Each wall is flat, endless, passes through zero and stands at right angles to its row. A trip goes straight from one point to another. List the walls that it crosses, first one first.
(in the rows, 128 means zero)

Walls:
(1): [163  65 170]
(2): [170 137  62]
(3): [154 128 143]
(4): [ 85 164 106]
(5): [160  92 130]
(6): [154  97 130]
(7): [119 109  77]
Trips:
[ 84 173 114] to [ 93 145  39] => 2
[205  77  67] to [199 128 180] => 7, 2

Walls:
(1): [165 105 128  75 149 193]
(2): [ 95  99  68 104 120 211]
(3): [173 190 117 112 116 125]
(4): [154 107 118 109 209 115]
(5): [104 112 104 143 147 129]
(6): [194 195  68 193 158 182]
(7): [109 155 149 125 116 149]
(8): [163 143 108 108 171 150]
(9): [ 93 150 149 145 197 107]
(10): [148 137  68 104 115 136]
Trips:
[163 120  71 152  94  86] to [145 144 130 151  90 133] => 5, 7
[112 131 176 120 107  78] to [ 64 118 141 228 127 123] => 5, 6

Walls:
(1): [133  85 131 103 148 102  92  78  73 133 135]
(2): [ 93 130 110 155 150 178 178 170 151 134  93]
(3): [139 116 131 101 174 121  94  55 124 131 119]
(4): [132 165 131 137 137 137  97 156 144 152 151]
(5): [104 122 143  72 228 112 135 149 133  59  80]
(6): [163 130 144  51 136 194 158 107  87 133 197]
(7): [110 122 147 155 125 216  70  56  65 131  47]
(8): [233 183 174 158  90 175 118 112  44 149 164]
Trips:
[132  89 111 108  91 109  32 100 126 130 131] to [ 85 174 147 105  74  46 127 144 132 137 162] => 7, 3, 1
[137 155 112 143 110 106 100 115 109 125 111] to [115 103 155 115 164  99 183  82  77 120 149] => 4, 5, 6, 7
[106 157 154 122 150 145 160  84  50  48 110] to [ 54 134  88 183  53 138 174 173  81 114 166] => 2, 3, 1, 5, 6, 7, 8

Walls:
(1): [ 73 179 125 106 164 162 140 172 162 129  81 122 201 159]
(2): [ 87  97 158 109  69 191 100 213 194  91  69 171 167  83]
(3): [100 151 102 141 139  91  22 105 192 113 155  90 172 166]
(4): [154  94  92  91 172 135  95  59 172 132 121 178 128 165]
(5): [143 187 160 119  98 238 102 114 121 168 104 169 107 146]
(6): [ 97 181 107 177 105 143 126  98 189 115 112 127 154 111]
(7): [132 131  79  50 148 135  93 146  55 137 209  98 144 124]
(8): [172 104 113 133 114 152 117 146 138 108 132  93 173 193]
Trips:
[122  92 138 187 116 208 111  87 123 151 128 176 192 140] to [113 136  85 158 127 113 135  98 168  68  61 153 134 127] => 5, 8
[109  87  64 126 102 124 150 188 121 112 159 145 140 159] to [155 131 134 105 147 171 111 153  76  87 137 121 101 144] => 1, 5, 2
[113 143  90 162 115  91 162 158 112 158 175 125  94 130] to [ 83 154  91 157 114 157 163  94 181  74 142 134 134 110] => 6, 7, 3, 1, 2, 4
[ 75 151 139 195 172 139 197 135 127 133 109 103 132 166] to [208 123 137 103 167 141 185 200 134 148 171  89  87 144] => 8, 6, 7, 1
[ 91  93 156 186 143  91 186 146  87 121 123 160 133 106] to [140 153 146 169 107  71 182 188 165 120 101 137 122 117] => 2, 6, 1
[145 105 120 109 108 138  78  97 132  78 145  82 153 105] to [169  78 177 106 142 138 169 171  88 138  88 114 198 100] => 6, 4, 3, 1

Walls:
(1): [120 103  65 120 181 104 130 123 119 164 128  88 178 109 112 168 116 121
 129 137 104 140 140 190]
(2): [141 161 149 170  88 131 169  99 155 119 141  64  82 195 121 132  82 128
  89 186 144 102 138 129]
(3): [140 121 147 145 104  89  61 115  85 129 151 110 144 134 166 112 137 225
  76 123 160  87 187 130]
(4): [145 163 128 120 109 140  92  72 138  97 181 125 124 148 168 158 221 107
 109 166 121 158 147 116]
(5): [178 118 186  45 140 109 145 143 129  66 100  74 168  99  45 150 218 123
 127 104 123 136 197 138]
(6): [104  93  73 108  77 141 104 123 123  93  77 100  46 146 126 108 170 150
  87 126  87  35 128  92]
(7): [194 154 108 180 139 164 165  84 123 152 101 105 170  94  80  91 111 112
 167 135 127  57 147  91]
(8): [106 132 173 110 123 174 144 107 139 104  75 165 123 149 149 174  77 162
 101 147 180 150  97 115]
(9): [141 158 132  82 153 106 163  53 142  91 166 123 159 158 115 121 154 147
 144 101  85 118 131 131]
(10): [ 64 119 141  99 138 154  53 123 165  86  56 132  94 134 160 109 153  59
  89 117  90  73 161 149]
Trips:
[106 208 121 136 113 148 122  99  91  98 125  65  46 190 114 107 128 100
  75 164 183 101 169 163] to [145 127 114 153 118  84 167 132 165 111 133 163  54 144 121 116 179 181
 120 174 111 104  79 137] => 9, 10, 8, 3
[146 216 124 160 132 102 135 169 118  86 193 132 172 124  96 139 157  94
  87 143 169 149 151 110] to [110 163 182 144 121 134 123 145  90 100 127  46 217 127 122  88  48  76
 135 155 180 101 136 127] => 9, 4, 1, 8

Walls:
(1): [121  97  53  57 116 107 124  59  58 162 147 112 146 145 132 107 151  99
 115 125 160  82 157  84 130  67 158  53 132 204 142 120 190 139 123 146
 105 151 113  91 136 142 116 157 129 105 164 160]
(2): [124 103 114 101  98 152  69  99 170 100  94 189 103 150 183 135 201 123
 177 174 136  98 115  87 100 167 108 106 120 158  90  87 148 141 183  90
  91 109  62 139 148 133 102 157 118 129  64  61]
(3): [ 91 138 126 151 150  85  77 143 141  61 116 162 144  69  82 128 107 152
 162  40 168 155 158 162  85 168 155 197 149 177 164 120 119 171 157 114
 138  45  97 129  92  92  73 108 179 111  62 126]
(4): [165  76 139  78 127 214  83 161 139 116 232 165 128  52 130 112  84 110
 140 133 117 139 127 156 118 125 163 123 149 159 145  98 166 175 109  85
 114 110 102 168  96  85 113 123 119 149 130 143]
(5): [140 178 134 145 227 104 140  42 152  93  71 143 103 113 132  82  86 187
 156 149  84 125  33 146 169 142 145  72 249 111 127 110 116 147 107 147
 127  53  94 136 114 139 204  85 130 135 106 156]
(6): [119  78 157 156 117 114 160 136 135 161 108  71  87 143  88  87 135 132
 142 118 118  95  34 103 146 157 137  93 129 123 144  50 127  62 123  81
  96  77 185 138 173 126 106 201 131  91 112 104]
(7): [197 103 160 133 148 143 121 149 179 118 103 157 118 137 181 123 142 116
  89 100 140 165 116 121 113 181 189 166  98 110 110 138 175  98 109 208
 106  62  98 125  89 127 103 138 124 121 104 110]
(8): [ 84 113  45 116 207 105 167 135 167 165 123 122 143 148 182  49  90 205
 174 148 101  92 125 199 175  78 117 165 187 125 121 135 109  63  81 117
 124 167 118  97 123 105 125 149  94 146 143 112]
Trips:
[106 114 121 178  75 161  79 121 129  84 131 124 107 114 118 134 136 198
 161 198 117 146 128 124 140 185 155  61 141  95  75 122 122  83  87 152
  91 197 115 146 176  99 137 131 134 192 159 103] to [171  45 174 160 117 153 192 145 181  77 107 212  96 170  72 179 138 179
  97 130 166  84 119  85 169 157 121 163 127 109 211 125 172 100  66 132
 180 117 138 133 127  61 115 130 101 127 110  92] => 7, 8, 5, 3
[ 72 144 117 180 181 127  93  99 149 176 163 161  86 129 120 140  96 110
 158  81 133 181 181 132 206  86 107 157 110 139 173 118 104 138 185 138
  78 192  94 144  87 147 103 138  84  83 148 122] to [147  87  49 150  90 110 166 128 126 132 157 131 128 168  96 168 157 137
 103 122 125 143 111  94  84 149  95 133 196 122 119  80 113 102 134  88
 166 172  48 173 156 107 142 161 113 121 185  72] => 4, 2, 3, 6

Walls:
(1): [123 163 112 169 119 126 142 177  96 165  65 104 153 164  95 129 128  93
 128 106 122 108 148 146 125 117 133 112  62  76 124  94  90 118 173 177
 156 114 164 162 188 161 120 119 194  85 115 109]
(2): [108 126 138 160 111  80 142 111 103 240  90 108 115 159  95 183 103 175
 123 131  72  96  36  82 173 179 125 203 205  98 173 118  84 108 141  97
 161 129 123 121 129 201  98 103 106 143 102 114]
(3): [199  92 115 119 113  93 106 231   7 147 172 129 147 130 103 112 151  94
 149 170  96 138 155 132 179 123 151 145 129 179 152  95 133 157 183 106
 151 170 160 128 116  94 172 108 171 129 103  98]
(4): [ 76 160 186 154 128 157 118 131 181 174 127 151  80  77 151  98 126 172
  90 110 117 210 102 134 145 168  94 127 114 105 140 112 110  94 110 212
  92  81 133 115  46  68 106 155 138 135 104 130]
(5): [206 210 106  88 175 105 105 120 155 173  81 165 120 161 122 156 198 123
 188 111 113 111 108 128 107 167 122  81 153 112  67 106 116 119  59 155
 130 156 127 105  97 128 190 165 159 189  62  89]
(6): [105 169 123  79 112  78 111 150 147 115 137  94 148  74  96  62 134 156
 150 122 154 132 171 213 129  93 179 167 145 206 122 194 159 111 164 101
 120 118 104 150 166 113 145 156 123  51 114 175]
(7): [120 158 173 103 185 124 124  89 133  77 128 169 126 194 134  81  98  99
 101  98 135 143 142 105  88  92 145  94 186  77  53 121  86 147 103  92
 143  96 177 125 170 159 146 168 151 119 200 153]
(8): [ 88 102 145 108 114 135 126 118 184 128 108 125  92 143 103 190  98 116
 160  44 161 118 123  41 144 119 119 156  99 135 139 123 108  98 102  94
 132  53 140  97 124 147  90 158 110 126 137 145]
(9): [ 59  99 164 114 111 137 158 121 126 135 146 105 103 145 154 107 136 111
 175 136 112 103 134  99  98  59 172 179 109 119 136 156 100  89 114 173
 187 173  90 128  95 152 107 100  97 141 113 193]
(10): [ 76  73 127  78 138  91 136  91 133 153 133  96 164 112 175 199 153  86
 105 136 113 152 135 113 109 102 128 162 182 114 142 150 169 158 120 115
 118 160  84 144 174 226 114 155 154 120 157 104]
(11): [113  93 109 103 151 133 160 127 100 139 106 131 107  78 171 149  92 164
 158 104 134 148 128 142 114 179 140 143  74 193 116 103 113 128 174  85
 199 161 168 171 112 119  77 124  78  89 151  86]
Trips:
[128  71 149 144 146 112 154 170 135 144 126  91  78  95 100 142 194 142
 121 100 152 103 125 121  60 169  90 108 148 112 156  72 131 124  75 103
  57  70 132 150 137 138 228 163 137 196  76  39] to [109 193  72  96 108 171 118 159 135 113 130  96 133  91 113 144 207 131
 166 124  36  78  92  87 145 159 115  20 130 186 130 159  89 117 142 144
 148  93 124 169 183 138 108 142 170 174 102 113] => 1, 10, 4, 8
[163 115 135 111 129 113 184 136  72 115 138 120 114  75  43 110 179 158
  98 115 117 185 137 175 157 178  99 170 104 153 141 168 137 184 102 148
 138 121  56 107 141 119 140 161  62  77 129 123] to [ 88  42 156 136 244 154 149 145  79  91 180  84 108 116 115 168 120 133
 136  93 124 109 105 118 168 174  75  88 125 222 153 105 197 142 170 128
 160  31 127 129 104  93 126 190 131 134  82 120] => 8, 6
[121 125  68 136 115 124 102 115 113 136 122 151 145 167 162 136 124 113
  67 127 101 153 162 150 104 107 104  77 192 141 138 161 211 132 138 163
 165 172 164 171 136 112  69  62 165 172 151 112] to [112  90 143 143 178  93 163 147 136 174 143 141 210 105 105  95 155 148
 157 135  94 135  96 133 130  75 155  72 163 131 135 149 118  91 116  98
  86  88 176 102 174 154 146  98 157 134 175 132] => 6, 2
[133 160  98 191 160 113  45 139  95  69 154  77 149 143 165 100 173 113
  93  93 127 106 146 146  92 167 180 168 145 169 129 153 138 165 154 115
 185 204 126 218 132 112 170  87 190  56  74  63] to [116 191 102  56 101 178 104 108 174 151 115 165  90 200  94 141 183 190
  64 148 145 117 127 131 162 143 139 110 124  70 131 149  67 143 161 103
 126 139 118 223 196 140 112  67 178 138 127 118] => 7, 2, 11, 3, 10, 6

Walls:
(1): [107 123 131 106  87 199 149  95 104 165  99  86 112 198 120 135 154 142
 138 146 184 123  95 142 132 188 152 139  84 159 101 169 133 121 146 132
  92  92 176  60  81 129 118  64 173 105  77  91]
(2): [109 120 152 132 185 160 133 150  44 124 139 158 108  61 139 120 104 117
 140  39 102 193 104  63 126  99 118 153 157 183 185  95 118 116 134 115
 114  47  84 116 173  66 153 102 125 136  79 157]
(3): [113  63 101  91  80 118 128 104 167 134 159 128  99 173 139 106 153  82
  80 124 133  39 144 174 141 159 120 111  88 162 149 101 159  93  93 149
 196  79 121 162 104 129 125 191 165 146 145 143]
(4): [135 182 146 124 152  89 128 135 153 110 124 104 162  95 118 116 114 102
 155 188 111  77 182  70 119  98 138  84 146 143 110 105 138 125 176 154
 106  83  83 145 148 127 140 150 106 111 138 192]
(5): [ 81 173  62 155 171 103 169 153 118 110  61  72 183 122 137  90  95 197
 127 178 115 101 134  65 149 189 158 139 134  96 119  89 143 161 101 104
 153 162 152 149 139 124 128 149 223 145 123 148]
(6): [ 94 126  65 148  95 147 110 107 127 163 113  88 162 137 131 115 101  47
 207 188 122  85  48 107 188 106 152  95 122 181 165 184 108 152 111 140
 123 124 104  73 112 130 140 106  71 157 147 106]
Trips:
[192  69  86 167  86 112 120 108 101 159 153  63 121 115  79  72 136  64
 184  90 105 191 148  81 135 144 147 152 136 189 112 137 123 157 127 151
  82 158 140 171 138 129 153 138 217  62  60 114] to [101 125 156 139 108 152 128 140 173 125 103 114 188 120 125 122 116 109
 155 117 156 165  93 189 175 107 164 156 131 151 171 143 181 127 107 177
  87  65 142 188 174 161  83 194 101 171 127 194] => 3, 4, 5, 1
[159  33  74 174 150 160 146  55 110 119 144 132 116 105  88 118 133 215
 131 131 143  84 159 165 106 154 128 166  88  81 116 117  98 139 172 118
 192 136 121 113 116 109 105 138 121 120 113 158] to [115 123 148  87  64 174 140 175 125 126 118 148 121  83  95 124 141 114
 116 126 108 124 138 120 151 186 148 167 215 149 104 226  94 136 161 145
 124 131 129  80 114 112 142 159 104 201 169  82] => 5, 6, 3
[128  97 138 215 140 142 131 143  54  92 147 128 141 101  89 168 146 108
 159  85 161 132 172 128  71 132 183  57 112 100 156 123 190 110  69 116
 156  72 145  79 128  82 135 100 148 182  91 130] to [159 133  91 106 135 129 151 112  83 127 100 163  88 150  86 106  51  88
 103 126 141 135 152 130 123 137 103  96 125 184 138 123 157 172 150 115
 199 162 132 137  53 195 105 109 176  65 174 160] => 3, 5, 2
[162 109 224 148 140 145  65  80 128  94 117 132 118 105 170 136 131 158
 162 173  96 150 136 154 118 134 216 143 189 107 166 153 138 157 105 169
 176 135 132 123 155 156  84 138 148 139  81  98] to [121  97  91 167 140  88 186 155 162 106 145 121 167 166  59 129 106 176
 119  89  86  69 111 102 108 136 163 129 102 123 147 150 107 108 112 123
 140 134 137 161 113 150 112 151 148 124 125 150] => 5, 3, 4
[128 154 148 162 164 157  55 130 137 163  83 101 121  76 147 115 100 145
 181 136  62 116 151 196 103 154  60  83 158 132 117 163 155 125  88 169
 140 132 105 136 116 102  91  86 188 133  87 196] to [141 108  75 136 101 163  39 119 193 162 150 134 142 126 201 116 121 112
 106 129  81 118 112 163  93 102  82 149 120 143  90  76 191 113 119 163
 173 166  85 131 134 133 111 136 116 142  80 150] => 3, 2, 5, 6, 4
[120  89  86 164 168  88 114  62 109 145 125 182 148 149   7 138 122 118
 143 111  73 164 167 149 163 138 132 163 123 101 175 125 238 169 111 165
 164 116 151 108 123  95 128 171 123 137 130 111] to [ 97 138 122 193 141 117 130  83  84 129 143 106 110 116 127  35 133 170
 126 112 142 115 110  99 132 124  69  84  92  83 106 169 160 159  97 137
 189 151 144 121 182  82 108 211 172 132  33  91] => none

Walls:
(1): [173 106 151 143 170  87 125 145 117 118 137 177 180 148 159 126 126 124
 142 172 131 180 107 136 147 160 141 108  98 177 107 126 138 112 165 142
 122 134 125 135  99  63 128 119 150 145 184 168]
(2): [121 103 116 154 108 131 133 148 134 128 131 120  59 136  99 139 138 164
 117 140 141 132 140 101 152 157 116 174 122 180 140 127 173 115  75 135
 133 178  98 105 152 142  82 103 120 105 136 163]
(3): [151 156  97 142 187 145 157 118 111 138 140  88 116 174  93 181 123 162
 147 113 114 127 152 140 100 124 155 136  83 114  96 153 137 166 141 117
 125  97 170  88 187 121 111 102 124 137 131 112]
(4): [ 96 131 130 141 159 110  79  78 109 111 120 110 162 176 146 152 151 174
 156  86 143 143 137  99 161 158  68 101 122 114 140 176 134  77 167  75
 144 135 150 163 120 154 159 125  88 130  69 141]
(5): [159 144 167 137 166  87 107  94 119 173 155 115 115 121 100 215 176 103
  81 107 124 132 158 133 124 118  75 156 110 170  92 145 142 137 109 119
 178 149  84 137  80 125 167 158 125 165 103 111]
(6): [110 135  84 156 106 132 123 113 146 156 110 176 115 120 160 151  90 134
 173 169 184  95 109 127 122 130 160 186 120 115 173 127 140 114 117 153
 129  94 112 102 121 125  95  72 130 170 161 106]
(7): [113 105 111 101 159 100 141 111 147 144  98  99  98 155  91  98 106 119
 137 130  75 127 125 145 160  89 198  65 129 135 132 118 155 120 123 130
 137 115  83 157 206 116 154 135  67 102 143 138]
(8): [ 95  84 104 100 118 123  87 133 141 115 125 154 144 119 151 183 110 147
 135 126 147  96 138 103 130  67 152 138 117 103 113 113 155 108 114 139
 119 154 131 148 119 100 182 128 160 133 112 249]
(9): [ 91  71 106 101 134 107 168 100 111 120 136 141 109  79  76 108 182 158
 143 123 184 129 149 123 115 108  99 103  97  74 100 113 145 108  87 112
 186 143 121 123 125 116 135  61 157 142 120  98]
(10): [126 129 139 117  66 125 155 109 168 120 108 171 130 146 190 126 124 123
 116 109 154 150 163  82 184 149 102 102 159 136 151  99 152 180 166 124
 142  78 106 116 104 148 115 148  98 131 169 200]
Trips:
[161 159  83 143 172  89 133 147 156 143 156 107 105 120 153 121 159  73
 134 157 106 128 171 106 134 108 145  96 169 169 101 106 115 148 145 174
 114 128 111 120 174 107 120 104  70 134 105 133] to [122 127 102 145 134 150 155 107 147 119  56 142 130  77 108 120 123 143
 155 119 141 117 124 110 103 174 158 109 159 120 163  97 110 137 114 142
 157 111 119 125 152 102 128 176 137 118 108 148] => 5, 1, 6, 2, 3, 9, 8
[146 125 139 166 145  95  70  68 113 160 104 131 142 112 116 139 139 138
 111 145 119 139 118 124 179 142  84 170 135 139 138 141 138 147  66  98
 132 103 132 115 155 126 131 139 138 155 138 180] to [144 129 157 168 106 131 117 152 147 106 144 113 168 148 104 160 156 185
 108  86 182 109 173 112 143 144 193 161 130 103 135 146 128  84 118 132
 142 126 123 114  95 120 111  63 143 150  73  95] => 3, 9, 10, 1
[127 100 137 133 185 117 145 145 100 107 163  99  96 133 140 122  73 143
  94 141 144 112 132 125 157 128 170 192 119  78 173 104 114  90 109 184
 130  98 138  86  94 109 153 135 131 115 120 102] to [174 141 126 175 159 137 168 165 154 137 192 138 109 148  99 134 139 130
 156 118 127 104 108 176 119  94 134 103  99 145 136 167 121 133  75 141
 183 113 110 116  93 146 117  94 126 122 133 120] => 8, 5, 1, 7

Walls:
(1): [ 89 133 188 138 127 157 150 156 109 102  99 202  90 141 138 138 118 154
 130 142 107  89 170  52 164 153 125 133  65 105 141  94 190 154 175 142
 131 112 176  88  90 170  35 138 178 110 158  57]
(2): [125 140  48 130 139 143 148 201 168 162  79 157 168 108 133 111 100 136
 126  84 114 108 125 189 123 161  41 108 134  52 104 106 105 147 155 119
 167  80 105 132 141 197 144 134  99 133 147 106]
(3): [ 80 190 200 100 180 169 127 118 114 111 109 112  79 139 159 150 119 126
  81 192  56 206 169  89 168  80 125 102 113  60 179 131 143 211 129 172
 138 137 140 140 115 160 161  87 121 112 192  80]
(4): [ 82 115 207  97 132 100 134 113 102 114  90 162 150 115  85 100 124 115
 119 150  65 145 164 158 131 147 178 103 117 202  84  73 162 174  94 121
 138  96 106 123 119 186  69 127  57 119 128  92]
(5): [ 81 157  86 107 185  33  98  95 110 136  73 148 109 121  84 180 170 213
  99  66  90 148 113 125 127 168 114 142 118 120 132 100 191 174  75 138
 118 172 115 159 160 167 155 162  74 186  84 131]
(6): [123 169 108 152 111 129 121 113 114 110 127 100 185 167 162 132 101 178
 164 100 149 120 103  88 126 131  97 178 112 179 100 132 121 121 101 138
  75 191 129 157  55  83  85  94 119 109 149 114]
(7): [164 129 154  99  88 132  66  57  91 108 145 221 120 115 126  71 126 164
 162 174 111 173 126  52 136 140 140  87  31  96  76  61 115 197 105 120
 121 133  98  88 112 194 107 141  97 165 136 217]
(8): [136 124 188 110  84 107 170  96 120 155 110 136 112 117 163  91  74 171
 127 109 140  87 131 227 124 108 123  88  76 145 118  77 134 159 175 109
 132 230 108  69 161 127 230 100 107 121  95 129]
Trips:
[144 183 116 154 211  69 126  94 189 158 149  95 171 100 156 163  96  74
 154 136 139 186 123 219 171 192 109 136  78 150 162 119 143 112  85 169
  90  67 122 174 137 129 145 139 173 128  38  85] to [125 175 117 158 150  73 113  91 120 145 126 126 120  75 129 137 169 137
  79 172 115 117  70 139  70 131 145 174 118 129 114 109 112 171 153 142
 118 123 187 171 127 146 194 164 145 150 102 155] => 8, 2, 3, 7
[111  99 110 131  99 122 110  85 127  95 127 100 127 144 105  87 200 116
 134  97 193  79 109 116 104 141 160 170 104 119 117  90 174  60  76 106
 112 138  81 147 107  98 113 134 183 160 114 125] to [118 107 155 164 156 142 146 131 117 163 191 131 188 110 133  72 143 179
 128 144  88 181 207  46 130  77  99 186 139 139  71 138 183 163 166  70
 153 161  85 117 123 168 142 137 148 134 189 168] => 7, 1, 4, 5, 3
[106 137 163 170 191  91 177 142 115 113 169  76 142 127 130 139  64  90
 146 118  55 150 154 166  97 102  88  86 146 206 103 128  70 181 100 132
  93  58  88 159 172  89 163 157 125  46  77  86] to [118 100 154 150 197 168 174 129  28  35 127 162 102 107 123  60 168 100
 151 117 150 147 114 187 194 103 136  98 193 101 136 121 112 105 128 196
 160 146  90  89 103  82 150 135 100 144 138  97] => 2
[141  81 108  77  75 218  77  91 181 108 200  83  98 140 161 135  74 128
 120 134 117 122  92  92 112 131 147 153 131 149 164 180 103  67  79  96
 179 142  85 110 135 167  90 138  89  50 142 148] to [ 98 109  86 109 167 172 157  83  76 192 114 107 101 203  90 131 207 119
 155 112 126 190 114 112 133 123  74 111 114 135 102 103 148 118 138 116
 111 147 156 185 146 113  47 157 117 170 183 161] => 5, 3, 1, 4
